Each row is a point. To make a cloud, some directions were put in groups of two or more. Within a group, all points are equally far from the middle, so they leave a hole (a ring in 2 directions, a hollow ball in 3). The other directions are filled evenly. Then the cloud was stretched, turned, moved and blurred a little. Count the holes, and give their numbers of directions, smallest first.
In the rows, zero is written as 128.

Cloud:
[[132 113 145]
 [ 96 120 148]
 [107  99 139]
 [135 127  75]
 [ 87  84 116]
 [ 94  87 124]
 [135  84 123]
 [110 133  78]
 [141 134  83]
 [ 89 113 138]
 [133 165 100]
 [ 96 146 167]
 [125  66 114]
 [100  84 126]
 [ 88 127  88]
 [100 181 117]
 [ 77  92 101]
 [155 111 120]
 [ 97 163 105]
 [ 80  94 112]
 [105 111 146]
 [ 89 115 140]]
Holes: 1 (2)

Cloud:
[[166  89 101 115]
 [125 175 140 153]
 [ 84  90 129 134]
 [127 171 111 104]
 [114  85  90 113]
 [171  98 108 111]
 [149 106 171 133]
 [163  96 150 104]
 [ 71 115 141 139]
 [ 95 143 106  93]
 [110 171 105 101]
 [113 187 127 145]
 [133 142 129  87]
 [157 160 110 147]
 [120  68 128 143]
 [ 70 131 147 141]
 [129 160 115  95]
 [ 74 124 123 165]
 [122 151 166 148]
 [ 74 164 139 152]
 [166 109 132  98]
 [150 121 143  90]
 [ 88 184 129 150]
 [146 173 117 142]
 [ 96  80 126 143]
 [ 74 113 143 127]
 [ 67 153 135 155]]
Holes: 2 (2, 2)

Cloud (56 x 6):
[[172 119 174 149 120 109]
 [106  94 175 138  83 156]
 [136 130 110 192 131 127]
 [145 124  97 123 197 116]
 [151 168  75 125 116 140]
 [112  97  78 157 141 133]
 [136 136 121  83  90 147]
 [147 130 115 106 178  99]
 [188 120 123 134 174 144]
 [133 108 153  93  85  93]
 [128 132 168 110  59 134]
 [173 113 127 109 157 169]
 [ 92 132 115 132  82 122]
 [116 124 172 121  63 146]
 [136 145 157  94  73 122]
 [122 160 102 109  98 151]
 [180 142 153 161 129 128]
 [ 90 126 169 128 128 143]
 [162 129 101 167 168  91]
 [123 104 147 175 179 120]
 [ 91 122 160 137 151 131]
 [192 116 126 157 144 121]
 [144 123 157 180  95 119]
 [107 147 174 134 111 137]
 [121  90 175 115 175 163]
 [165 129  98 135 121  76]
 [143 154  96 132 180 144]
 [169  98 153 100 121 140]
 [120 153 102 136  89  87]
 [154 143 126  83 116 112]
 [157  86  75 146 152 129]
 [110 100 100 125  87 157]
 [137 173 112 139 150 110]
 [161 118 156 121 189 127]
 [157 144  61 145 162 130]
 [ 94 124 155 100 108 157]
 [145 125 167 105  70 110]
 [180 125 129 166 176 128]
 [133 143  64 129 118 102]
 [120 114 193 146 110 154]
 [160  73 160 115 139 154]
 [118 114 163 101 104 178]
 [124  99  90 105 170 143]
 [110 144  95 139  80 136]
 [142  93 165 137  67 123]
 [128 131  78 140 180 119]
 [ 98 113 139 155 165 153]
 [116 140  94 174 116 129]
 [160 111 111 183 106 118]
 [139 145 126 112 158  84]
 [125 143 117 135  79 171]
 [120 122 123 160  85  82]
 [144  85  91 168 115 136]
 [187 128 138 157 137 108]
 [136 110 195  98 135 134]
 [132 115 193  99  98 139]]
Holes: 1 (6)

Cloud:
[[ 76 136 118  92 130 156  92 141]
 [152 134 140 100 118  65  93 135]
 [119 117  70 125 133  99 148  95]
 [135 116  84 187 131 166 139  88]
 [134 123  88  78 181 138 122 140]
 [101 104 115 158 165 121 170 122]
 [ 95 123 144 132 106  56 157 118]
 [101 137  74 156 105  91 120 114]
 [ 89 143  63 143 150 133 156 120]
 [104 112 144 125 178 125 130 133]
 [137 158  84 144 139 152  80  55]
 [117 142 105 109 153 124  93  87]
 [113 130  83 158  95  97  99  92]
 [150 170 121 158 150 144 152 135]
 [191 147 140  97 154 159 132 121]
 [ 93 138 103 143 143 101  88  64]
 [152  87  54 101 130 109 128 123]
 [154 132  76 105  89 145 120  63]
 [101 145 102 142 113 142 149 101]
 [108 154 131  98 141 137  90  95]
 [157 101 154 114 137 154 145 107]
 [107 163 101 157 119  90 176 124]
 [165  86  95 134  89  90 137  73]
 [158 124 117  92 185 150 134 145]
 [ 80 126  75 140 160 141 120  97]
 [116 135  51 141 171  82 152 122]
 [142 144 104 140 121 136 135 123]
 [124 167 143 146  94 107 124 129]
 [160 117 143 105  81 142 128  90]
 [ 97 150 167 145 158  67 172 114]
 [137 130  84 101 142  86 116 199]
 [ 99 161 135 143 148 107 175 119]
 [125  90  60  81 169 138 104 134]
 [130 116 131 106 175 124 182  99]
 [134 124 185 147 144 166 111  89]
 [150 131  96 120  89 121 146 134]
 [109 139 140 109  76 104 154 114]
 [162 152 135  87  80 145 140  99]
 [180 110 115  99 177 158 141 130]
 [146 119 158 120 144 147 143  60]
 [109 120  94 144 106 110 172 127]
 [ 93 128 146 106 116 114 123 130]
 [149 126  95 103 111  82 101 127]
 [162 127 124 163 140  95 133 127]
 [ 97 160  81 170 132 119 159 108]
 [138 131  58 115 139 114 117  99]
 [112  92 153 156 168  87 100 116]
 [170 158 111 115 141 125 118  36]
 [114 188 121 123 133  74 123 109]
 [127 137 167 152 115 110 116 133]
 [135  78  74 149 140  96 142 123]
 [109 120 116 123 163 126 130  69]
 [102 165 115 123  82 110 127 123]
 [120 115  61  95 149 128 125  86]
 [118 158 139 164 105 105  81 108]
 [141 166 105 140 114 106  80 131]
 [130 169 151 186 167 120 121 118]
 [ 79 132  52 138 185 145 117 107]
 [ 90 148  88 129 122 150 180 105]
 [ 88 175 155 141 142 109 177  94]
 [111 134 127 149 143  75 171 125]
 [ 93 148 155 135 139  91  90 152]
 [126 161 123 106 185 120 125 146]
 [ 97 188 137 138 147 124 156  63]
 [149 139 125 101 133 163 133 110]
 [134 161 128 172 126 170 172 120]
 [105 133  49 139 138 177 110  66]
 [ 90 120  79 151 110 122 125 161]
 [139 137  96 174 127 116 167 132]
 [103 136 118 156  90 122  77  76]
 [129 161 128  90 121 159 109 101]
 [116 169 111 129 132 172 156 147]
 [161 144  77  90 161 145 122 138]
 [ 75 164 142  91 154 140  80 115]
 [123 104 136 128 116 124 130  43]
 [139 169 102 154 143 119  88 157]
 [152 111 175 123 162 172 131  90]]
Holes: 0
